Each wall is flat, endless, passes through zero and stands at right angles to its row. A trip goes straight from one point to another. List the walls that it crosses, first one first.

Walls:
(1): 32, 24, 16
(2): -41, 38, 56
(3): -20, 10, -52
(4): -44, 2, 13
(5): -14, 16, -13
(6): -12, 54, -9
Trips:
-25, -6, -16 to -20, -31, -11 => 6, 5
45, -5, -40 to 78, -1, -21 => 3
17, 7, -12 to 21, -49, -42 => 5, 6, 1
-32, -44, -4 to -63, -33, -33 => 5
16, 17, -20 to 26, -19, -27 => 6, 5, 1

Walls:
(1): -44, 9, -1, -20, 46, -4, 18, 8, -42, -56, 34
(2): 35, 35, -35, -36, 42, 4, -12, -9, -36, -59, 0
(3): 34, -29, 1, 21, -15, -4, -8, -6, 21, 15, 26
(4): -5, 11, 14, -4, -1, -21, 48, -51, 14, 8, 12
Trips:
50, -49, 12, -34, -12, -47, -12, 11, -4, 16, -55 to -4, 84, -32, 35, -17, -20, -17, 27, -11, 76, 30 => none
20, 21, -23, -43, 16, -15, -42, 0, 47, 58, -35 to 34, -1, -45, -27, -13, -3, 51, 17, -8, -32, 19 => 2, 4, 1
25, -37, 67, -35, 3, -1, -14, -23, 23, -15, -2 to 52, 94, -33, -38, 11, -18, 22, -8, 20, -22, 18 => 2, 1, 3
-32, 10, -2, -36, -16, 2, 11, 7, 23, -26, 54 to -9, 50, 12, 90, -11, 30, -18, -26, 34, 8, -11 => 2, 3, 1
-26, -11, -7, -37, -8, 43, 31, 18, 15, -39, 18 to -21, 64, -65, 23, 0, -40, 16, 10, 27, -6, -6 => 4
34, 32, -20, 18, 7, -26, -27, 16, -13, -30, -4 to -15, -41, 22, -43, -49, 13, -29, 6, -34, -36, 37 => 3

Walls:
(1): 39, -13, 41, -16, -22, -69, 3, 57, 5, 31, 1, 4, -4, -4, -2, 8, -4, 8, 54, -18, 18, 34, -7, -19
(2): 19, 32, -32, -16, 8, -1, 33, -31, 26, -13, -44, -55, -25, 20, 3, 18, -15, 32, -19, -60, 32, -29, 27, 79
(3): -15, -31, 22, 4, -16, 39, -35, -5, 0, -8, 35, 41, -41, 57, 30, 40, -61, 39, -5, 31, -28, 32, 21, -39
(4): 68, -15, 6, 48, -46, -61, -63, 33, 51, 3, 14, 41, -13, -7, 9, -32, -1, -2, 25, -11, -17, 4, -32, 77
Trips:
31, 49, -23, -6, -23, -39, 14, -26, 28, -12, -17, 14, 28, 16, 20, -30, 56, 25, 12, 26, -4, -2, -13, 41 to -2, -42, 46, 13, 8, 78, 23, 1, -52, 37, -9, 15, 28, -18, 3, 26, 35, -5, -56, 20, -24, -7, -19, 33 => 1, 2, 4, 3
-41, -38, -17, 47, -3, 16, 36, -24, -51, 31, -40, 41, 11, -1, -11, -9, 25, -17, 69, -10, -26, 0, -81, -5 to -31, -17, 38, 7, -13, -30, 39, -46, 34, 74, -9, 36, 21, -22, -7, -26, -28, 5, -81, 2, 14, -42, -30, 50 => 4, 2
-8, -97, 50, 22, -15, -18, -29, -13, -6, -9, -9, 92, -26, 2, -13, -12, -24, 31, -33, -7, -46, -5, -23, 34 to 24, 44, -5, -5, 15, -6, -9, -25, -1, 6, -57, 1, -45, -35, -24, 12, 28, 25, -2, 44, -15, 28, 25, -19 => 1, 4, 2, 3
-40, -32, -27, -42, 17, 16, 7, -22, 34, -46, 83, 11, -35, 17, -22, 26, -9, 10, 35, -17, 11, 10, -1, -22 to 0, -28, -24, 16, 8, 6, 10, -8, -10, 19, 28, -29, -18, 27, 33, -8, -16, -22, 0, -27, 0, 40, 26, 32 => 2, 4
-21, 15, -6, 22, -21, -3, 21, 30, -7, -25, 29, 66, -9, -47, -21, 4, 44, -30, 1, -59, -5, 17, 5, -15 to -44, -39, 41, 52, -39, -33, -23, -30, 3, -3, 74, 12, 69, 38, -43, 5, -15, -16, 21, -4, -30, 16, 50, 3 => 3
9, 1, -13, 31, 10, -22, -23, 21, 18, 50, 19, -16, -26, 1, -59, -13, 3, 36, -15, -31, 1, -40, -44, -12 to 3, 9, 6, 16, -44, 12, -56, 7, 44, 0, -36, -10, 44, 17, 15, 32, -17, -11, 67, 17, 20, -25, 0, -43 => 2, 3
-9, -26, -17, -20, 15, 26, 49, 19, 14, -14, -9, 27, -3, 9, -45, 12, -15, 30, 60, 11, -13, 43, 0, 2 to 40, -40, 35, 17, 5, 15, -5, 24, 21, 3, 44, 24, 3, 7, 25, 31, 6, -16, -3, -29, -11, -36, -15, 7 => 4

Walls:
(1): -53, -5, 13, -38, -4, 10, -32, -22, -19, -5, 10, -14, -26, -45, -8, -32, 4, 51, -4, -13, 7, -3, -14, -30, -3, -32, 50, 12, 31, 21, 5, -32, 1, 7, 23, -41, 15, -22, 2, 17, -22, 67, -9, -42, -18, -36, -38, 29
(2): 30, 13, 7, 18, 25, -7, 16, -16, 22, 46, -58, -28, 60, -26, -8, 60, -1, 6, -6, 18, 5, 20, 66, 43, 46, -28, -7, 25, -26, -19, 11, 19, -14, 26, 10, 49, 17, -18, 37, -24, -2, 18, -23, -32, -1, -40, 16, -56
(3): -30, -14, -24, -24, 75, 38, 16, 36, -15, -6, -13, -9, 14, 50, 18, -15, 10, -40, 21, 18, 18, 7, -13, 51, -10, 26, -88, -44, 3, -8, -79, 20, -2, 1, 11, 7, -11, -13, 7, 30, 17, 48, 13, -34, 8, 45, -5, 40
(4): 61, 15, 38, -8, 22, 2, -11, 12, 45, -12, -47, -23, 28, -46, -5, -38, -13, 20, 9, 38, 39, -17, -66, -3, 11, -58, 24, -7, -9, 23, -4, 16, -17, 4, 54, -39, -17, -9, 57, -33, -36, -3, 37, 7, 44, 10, 21, 8
(5): 38, -29, -24, 7, -8, -14, -37, -23, -2, 35, 22, -41, 29, -37, -16, -4, 19, 2, 12, -50, -27, -50, 9, -9, -26, -89, 43, -31, -54, 17, 10, 12, 36, -37, -5, 35, -32, -65, 53, 0, -27, -8, 26, 2, -15, 23, 81, -8
Trips:
41, -51, 15, -22, -22, 11, 15, -21, 2, 12, 43, 18, 26, 46, 34, -27, -50, -44, 14, -15, 50, 38, -15, 5, 3, 28, -15, -14, -1, 12, -11, 12, -23, -21, -13, 21, 65, -17, 46, 19, -15, -6, -17, -3, -2, -31, -9, -59 to -11, 39, 30, 2, -39, -40, -6, -7, -89, 2, 36, -15, 32, -5, -50, 5, -41, 0, -2, -5, 8, -26, -15, -43, 14, 23, 50, 9, -40, -35, 21, 11, -8, 5, 14, 22, -57, 34, 60, -34, 15, -4, 21, 53, -13, 20, 14, 6 => 3, 5, 4, 2
15, 14, -39, 59, -43, 12, -30, 36, 18, -43, -64, 6, -34, -30, -3, 2, 4, 38, 13, -45, -42, 6, 3, -15, -9, 0, 32, -36, -51, 5, -35, 0, 39, 33, -26, -10, -4, -23, -6, -11, -23, 11, -19, -14, -50, -37, -1, 28 to -23, -8, -8, -23, -42, 3, 40, -6, 2, 7, 52, -2, -46, -32, -28, 69, 21, 36, 14, -66, -3, 10, -12, -6, -12, 13, 26, -3, 1, 17, -1, 40, 32, -48, -6, 6, 9, -39, 33, 8, 8, 44, 15, 2, -16, -11, -22, -26 => none
-29, 0, -12, 32, -28, 2, 6, -12, -5, 11, 6, 23, -10, -12, -24, 31, -74, 7, 27, 42, -22, 5, -25, 32, 6, 25, 9, -10, 47, -14, -21, 37, 21, -31, -57, -32, 3, -13, 18, 6, 0, -3, -10, 41, -8, 11, 51, 17 to -6, -17, -16, 32, -21, -10, 5, -29, 42, 5, -36, -3, 8, 52, -7, 0, 31, -4, 20, -45, -34, -16, 61, -53, 26, 42, -3, 71, -20, 24, -27, 3, 8, 62, -12, 42, 9, 7, 19, 18, 2, 19, 19, 26, 38, -12, 66, 6 => 5, 2
27, -7, 18, -27, -72, 13, 58, 12, 8, -38, 52, -16, -8, 27, -22, -80, 8, 49, 0, -39, 31, 33, -16, 19, -22, 46, 39, -48, -33, -36, 60, -3, 31, 2, 52, 1, 30, 2, -13, 19, -19, -2, 54, -30, 3, -32, -10, -39 to 17, 16, 20, -60, 1, 18, 5, -47, -1, 23, 32, -24, 37, 34, -22, -37, -27, -5, 10, 26, 3, -6, -25, 38, 36, -40, -48, -3, -2, -22, 35, -6, 45, -30, 73, 32, -9, -33, -26, -13, -5, -5, 22, -6, -18, 3, 55, 32 => 5, 3, 2, 1
